Every row gives one point. The last column is the point's height on a tilted bowl or saddle (a function of degree 2), plus a little noise. Count its main directions that bend up, bend down and stay straight.

Points, 17 rows:
[[ 33 -59  22 -35]
 [-21  -7  26 -27]
 [-52 -38  -3 -41]
 [  5  -7  23 -20]
 [ 22  95   0 -95]
 [-37  51  -1 -50]
 [ 38   1  41 -38]
 [-14   0  24 -24]
 [-25   0 -52 -30]
 [ 21 -20  28 -24]
 [ -2 -25  24 -22]
 [ 15 -42 -29 -15]
 [  4 -43  16 -24]
 [  6   0   3 -13]
 [-11 -16 -64 -32]
 [ 29 -12 -11 -11]
 [ -8 -24   6 -16]]
Directions: 0 up, 3 down, 0 straight

Points, 25 rows:
[[ 28   3 -32  -6 -19]
 [ -3 -57  -6  95 -62]
 [-14 -25  21 -25 -31]
 [ 20  -9 -15  12 -16]
 [ 18  29 -48  27 -30]
 [ 15 -32 -10  21 -24]
 [ -6  34  30 -53 -46]
 [  1 -29  -2  -8 -21]
 [-16  47 -45   9 -39]
 [ 41 -24  13  25 -36]
 [-10   5   3 -14 -18]
 [ 13  28  10   2 -28]
 [ 50  16 -18 -27 -38]
 [ 23   0   1  14 -20]
 [ 23  10 -26  38 -19]
 [-16 -14   6 -13 -21]
 [-43 -36 -31 -12 -38]
 [ 10 -88 -46  26 -85]
 [-15  28 -44 -36 -27]
 [-38 -33 -32  28 -39]
 [-19  26  13  10 -29]
 [ -4 -43 -51 -28 -24]
 [ 51  -8 -12  34 -34]
 [-70  -8 -40 -33 -51]
 [-33 -29 -17 -56 -24]]
Directions: 0 up, 3 down, 1 straight

Points (45 x 7):
[[-29  -4 -12  -7  55  15  -2]
 [ 18  25  -5  -2   7  82   5]
 [-18  35 -57  -6  62  59  29]
 [ 25   3  35  -7 -21 -37  35]
 [ 67  59  -4 -26 -20 -28  27]
 [ 18 -38 -55 -33 -11 -18 -11]
 [ 23  36  14  31  11  35   8]
 [-10 -31  -4  -2  30   6 -12]
 [ -9   2  57   4 -19  -2  30]
 [-11  -4  28 -44 -38 -19  28]
 [-67  60 -22  -8  50  -8  28]
 [ 64  15  14 -46 -35  57  12]
 [ 37  17  60   8  11  -5  45]
 [ 42  39  -7  18 -34  10   8]
 [ 10  -9  -1 -48  31 -28  -4]
 [-11 -21 -54 -40 -58  39  -6]
 [  9 -21 -20  15  16 -14  -7]
 [ 23  72  -1  32 -17  58  10]
 [-85   4  -4  12 -10 -27  22]
 [  9  44  84 -11 -37 -12  95]
 [ 11   1  20 -14   4  16   1]
 [-38 -30 -44 -43   8  21   2]
 [-26 -30 -15  43 -10  15  -1]
 [ 19 -30   3   6 -11 -61  20]
 [-46 -15  59  -7  24  -6  15]
 [-21 -42  -2 -11 -40  17  -8]
 [-24  -6 -26  -4  -5   8  -6]
 [-26   7 -12 -10 -12  22  -3]
 [ -1  -6 -56   6  12 -19  -3]
 [-94  40  -7 -17  29  -9  40]
 [  6  19  -2  19   6  52  -3]
 [ -1 -44 -40   6  17  28  -7]
 [ 13 -19 -30   8  -4  -8  -7]
 [-18  -7  24 -11 -42 -25  25]
 [-18  -4 -10  -4 -24 -13   1]
 [-32  13  33 -11 -29  23  16]
 [ -4 -12  17  13   3  -5   0]
 [ 59 -30  -7  59 -73  19  40]
 [ 19   8 -11   7  95   7   4]
 [-27   2  41   3   5  46   7]
 [-46 -38 -12  50 -37  16   6]
 [ 39 -12  51   5  -4  -6  33]
 [  9   9  25  -2   2  15   6]
 [ 18  66  66  40  24   4  56]
 [-13  11 -30   6 -16 -13  -1]]
Directions: 3 up, 0 down, 3 straight
